Each row is a point. To make a cloud, some directions were put in groups of two or more. Within a group, all points are equally far from the middle, so they leave a hole (a ring in 2 directions, a hollow ball in 3). The other directions are filled evenly. Then the cloud was stretched, turned, moved and blurred a little. Count the holes, and give their numbers of directions, smallest first.

Cloud:
[[ 33  68  33]
 [ 52  57  29]
 [-64 -10 -24]
 [ 10  -4 -33]
 [ 81  43  11]
 [ 39 -43  43]
 [ 17 -16 -55]
 [-28  16 -44]
 [-56  13  16]
 [ 46  95  -7]
 [ 41   1  -4]
 [  0  34  41]
 [ -3  66 -48]
 [ 28 -26  20]
 [ -5  19  -2]
 [ 14  15 -32]
 [-46   6  25]
 [-11   6  27]
 [ -7  -1 -52]
 [ 13  54 -38]
 [ 25 -35 -29]]
Holes: 0

Cloud, 20 rows:
[[-28 -27 -65]
 [ 36 -47  12]
 [-17 -47  25]
 [-74  10 -35]
 [  4  59 -59]
 [ 38  53 -21]
 [ 64   2  17]
 [ 73 -16   1]
 [ -2  22 -35]
 [ 62 -37   1]
 [-22  48  11]
 [ 28  19   1]
 [-36 -50 -15]
 [-62  19 -79]
 [-16  -5 -30]
 [-33 -11 -72]
 [-75  17 -54]
 [ -1 -64   7]
 [ 14  10 -21]
 [ -7  36   8]]
Holes: 0

Cloud (27 x 4):
[[  1 -17  37  39]
 [  9  12  25 -37]
 [ 39  49  39  14]
 [ 23 -24   2  31]
 [ -4 -62   7 -15]
 [ 49 -44  12 -21]
 [ 24  25  59 -43]
 [-10 -21  27 -58]
 [-18 -11 -57 -26]
 [ 25  -2  50  -9]
 [ -7  66  23   6]
 [-25 -30  43 -90]
 [ -3  23 -21  13]
 [  2   6  39 -18]
 [  0  49   9   5]
 [-47  23 -22  55]
 [ 18  -7  26 -46]
 [ 24  15 -33  47]
 [ 15 -29 -23 -36]
 [-37 -10   1 -49]
 [ 46 -23   8 -29]
 [-24 -15  39 -95]
 [ 12   0  59 -54]
 [-48 -37 -52  25]
 [ 16 -49 -17  34]
 [-31  -7  -8  41]
 [ 55  51 -11  36]]
Holes: 0

Cloud (51 x 6):
[[ 21 -40  30  33  30  -6]
 [ -1  87  35 -30 -13  27]
 [-13   6  80  29 -22  14]
 [  8   1  49  -6 -38  72]
 [ 26  72 -57 -52 -47  21]
 [-17  51 -39 -87 -24  16]
 [-28 -29 -34 -47  21  67]
 [ 59  42  41 -20  -3 -35]
 [ 45  52  34 -10 -45 -34]
 [ 33 -39  16 -16 -49  52]
 [-46  15 -24 -20 -10 -55]
 [ 36  93 -17 -34 -24  19]
 [-15 -23  72  -8  29  24]
 [-20  23  35 -72  10 -35]
 [ 11  -1 -33  62 -15  46]
 [ -8  20  17 -80   0 -38]
 [ 15  -4 -94 -21  -3 -34]
 [-45  25 -44 -21 -11 -49]
 [ 49 -34 -16  26 -50   7]
 [ 13  59  59 -47  15 -25]
 [ -7  43  61 -49  20 -32]
 [ 11 -40  28   3 -54  42]
 [-22  -3  84  -1  16  17]
 [-17  21 -12  54 -10  55]
 [ 21   0 -95 -37  33   1]
 [-22  30  33  24 -67 -13]
 [-45  26  -8 -77 -21  38]
 [ 48  28 -31  38  15 -34]
 [-33  57 -31 -68  27   0]
 [ 29  76 -28 -59 -49  25]
 [ 42 -17 -27 -84  20   9]
 [-15  81  23 -14 -10  41]
 [ 51 -23  47  14   7  17]
 [-30   2   4  55 -54  20]
 [-39  42 -23  32 -59   8]
 [-36 -39  23 -58  -4  44]
 [ 43 -25  44 -12  33  24]
 [ 60  41 -37  -4  22  34]
 [ 20   6 -43  19 -27  80]
 [-26 -10 -29   7  53  46]
 [ 30 -59 -10 -30 -37  27]
 [ 42 -48 -23 -53 -24   4]
 [-50  51 -17   3  30 -29]
 [ 41 -25 -60  18 -48  -6]
 [ 32  80  37 -49   5  -1]
 [ 17  56 -14  20  16 -58]
 [-38  58  21 -16  32  35]
 [ -4 -32 -74  -9  41  29]
 [ 39  33 -46  25  32 -29]
 [ 26 -10 -51  24  49 -18]
 [ -3   9   6   5  40  68]]
Holes: 3 (2, 2, 2)
